Each row is a point. To make a cloud, some directions were put in groups of two or more. Within a group, all points are equally far from the middle, so they leave a hole (a ring in 2 directions, a hollow ball in 3). The other directions are filled evenly. Then the cloud was stretched, turned, moved and blurred a little. How many holes are there, and how many directions does each take, smallest first?

Cloud (14 x 2):
[[ 28 -19]
 [ -7 -63]
 [-25  27]
 [-16  41]
 [ 15 -18]
 [-38 -16]
 [ 42   5]
 [-14  44]
 [  1  56]
 [-17 -65]
 [ 26  39]
 [-22  53]
 [ -7 -71]
 [ 39 -17]]
Holes: 0

Cloud:
[[-55  27  11]
 [-21  30  42]
 [ 13 -10 -43]
 [-50 -58  15]
 [ 12  16 -38]
 [ 40 -24  -1]
 [-61 -14 -24]
 [ 19 -52  29]
 [ 13 -59  26]
 [ 38 -16  23]
 [-61  -5  35]
 [-36 -66   5]
 [-53 -15 -32]
 [  1 -27  57]
 [-59 -28  35]
 [ 17 -46  39]
 [ -3  30 -33]
 [-40 -17 -42]
 [ 20 -51 -16]
 [ 29 -47  13]]
Holes: 1 (3)

Cloud:
[[ 49  68  25 -30 -47  -9]
 [-16 -57  -2  42   0   6]
 [ 50  40 -26  43 -41  18]
 [  7 -47  22 -13 -55  42]
 [ 67   3  -5  -4  19 -47]
 [ 11 -25  27 -13 -63 -48]
 [ 19  -7 -37 -50 -27  35]
 [ 24 -26  49   5 -66  -6]
 [ 59  -6   6 -41 -61  40]
 [ 62  65 -12   0 -43 -24]
 [-32 -34   9 -48 -21 -31]
 [ -7 -32 -27 -13 -50 -41]
 [ -2  37 -48  12 -59 -23]
 [ -1 -66  10 -35 -28  -9]
 [ 30  21 -65  23 -21  -9]
 [ 12 -35  -1 -34 -74   4]
 [  1 -54  42 -15 -41  25]
 [-12  66   4 -21 -59 -21]
 [ 20  -4   1  25 -83  17]
 [ -7 -36  17  -2  29 -55]
 [ 30   3 -59  22 -48 -21]
 [ 20   6  -5  -7 -86  36]
 [  3 -14  40  45  19 -34]
 [ 63   5  16 -55 -26  40]
 [ 45 -26  43 -27  26   8]
 [  7  -1  25 -51   6 -64]
 [-39  20 -22  37 -13 -39]
 [  1 -25  61  31  -4  -2]
 [ -5  35  16 -13 -20 -77]
 [ 18 -45  37  35  22 -11]
 [ -7 -15  25 -49  17 -51]
 [ -1 -61  48  -5   4   9]
 [ 27  36  54 -25  -2  27]
 [ 70  -9  25 -23 -37 -55]
 [ 59  43  -7  11 -69  22]
 [  2 -59  23  39  10  -2]
 [ 43   6  74  -1 -28  -4]
 [-19 -16 -30 -41 -23  40]
 [ 76 -10  11 -36 -20 -46]
 [ 44  -9  48  36 -45 -23]
 [-29 -11 -22  23 -17  48]
 [-18 -22   7  -5  19 -65]
 [ 56 -22  48 -24   6  28]
 [ 59 -15 -15  61 -21 -15]
 [ 12  -9 -50  27 -54 -30]
 [ 31  13 -41  11 -77 -14]
 [-11  42 -36 -31 -34 -40]
 [ 59   4 -38 -44 -30   0]]
Holes: 2 (3, 3)

Cloud (77 x 8):
[[ 17 -39  17  10  -4  12  69  30]
 [  2   9 -30 -34 -21   6 -20  72]
 [ 41  11  39  29  37 -37 -40  -9]
 [-79  29  32   8  43 -38   6  14]
 [ 20  -3  74  25 -46 -41  -4  18]
 [ -7 -22  13  10  43 -43 -42  73]
 [ -8 -16 -29 -84   0 -14  -3 -19]
 [ -6  15  47   3 -60  39 -20  -3]
 [-32  11  13 -17   6   0 -79  -9]
 [-10  19 -28 -77  18 -29 -22  29]
 [ 54  37  21  10   7  -4 -33  59]
 [ 65 -71  43  33 -25 -50   9  15]
 [ 15  22  71   1  29   9  -7 -10]
 [-30  13 -22  -8   0 -23 -81   9]
 [ 50 -30   1   4   8  57  11   7]
 [-48  26 -24  34  39  22   5  24]
 [-59 -13  67  -9  15 -57  -9  37]
 [ 33 -54  12  -2 -33  20  46 -21]
 [ 33 -43  71  23  -4  -5  39  76]
 [  0 -13  49  22 -21  77 -15  -5]
 [-11 -15  -2 -27 -51 -27   0  62]
 [-71 -32  60  27  37 -47   8  24]
 [ 28 -16  -1  -5 -13  -4  58  -7]
 [ 14 -89  42  -3 -45  23  21 -29]
 [ 55  15  12 -48 -16  -3  15  -2]
 [ 15 -59  55  53 -44 -22  35  20]
 [  6  23   1  54  36  21  12  11]
 [-23  16 -33 -49 -29 -66 -28  15]
 [ 57   4   8   1 -17 -35 -64 -10]
 [ 71 -49  30  60 -12 -36 -24  30]
 [-58  29 -20 -21  -5 -37 -53 -32]
 [ 16   8 -24 -30   3 -35 -64 -30]
 [ 26 -26  32 -63   8 -14  26 -30]
 [  8 -19 -20  59 -15   4 -26  68]
 [ 64 -75  33  46 -17 -43  -4  11]
 [-23 -38  32 -63 -13   5 -28  46]
 [ 38 -82  78 -28  -9  -1 -12  38]
 [-38  20  17 -14 -11 -22  61   7]
 [ 19 -29  44  -1 -35  20  12  83]
 [-36  20 -57 -59 -18 -32   4  -4]
 [ 28 -66  45  49  -4 -49 -45  -2]
 [ -1 -57  -1  -3  31 -62  13  63]
 [  5 -12   5  25 -35  19 -11 -58]
 [-66  37  33 -18 -14  -8 -35  42]
 [ 38  35  -6  -8 -33 -45   4  -8]
 [ 19 -23  59  82  40  11  14  31]
 [ 30 -17  89  63  34 -13  -9  31]
 [ 67 -37  18   6  24 -31  32  -1]
 [-49 -10   6  23  54 -46 -17 -26]
 [ 12   8 -35   2 -29 -30 -32  67]
 [ -4 -14  81  70  24  -1  28  17]
 [ 36  40 -26  16  -5  -2 -17 -15]
 [-36  45  -2 -14  42 -33 -52  39]
 [ 37  -5  37  34  -5 -69  -2 -24]
 [-21  34 -51 -37 -47 -26 -10  17]
 [ 39 -83  32 -11 -26 -54 -21  10]
 [-44  70  27  16  18 -15 -15  34]
 [ 56  20  -3 -31 -27  25 -14  40]
 [ 28  36  16  45 -25 -54 -31  20]
 [ 24  13  68 -14  20   5  33  12]
 [-71  44  14 -27 -26  27  -5  22]
 [ 44 -19  18   2  28  37  31   7]
 [ 53  -1 -16 -23   4  25 -40 -19]
 [-15 -90  39  12 -24  -1  11 -42]
 [-23 -47 -30  44  28 -42   4  43]
 [ 11 -46  56 -43  47 -48   8  30]
 [-88  41  -3 -14   8 -29 -17 -23]
 [-19 -62  76  40  21 -47  -9 -17]
 [-25  -6  28 -12  45 -40  43  65]
 [ 22 -22  -4  55   7  55   0  34]
 [ 23  17  28  -2 -43 -26 -45 -37]
 [-29 -61   3  13 -22 -44  36  49]
 [-25 -18 -37  49  29   8  11  40]
 [-53  42 -11  47   7  21   3  -3]
 [ -5 -24  33  11 -21  43 -60 -29]
 [-68  24   2  26  61 -33  -5   9]
 [-22   1 -52 -16 -22 -26 -58  23]]
Holes: 3 (2, 3, 3)
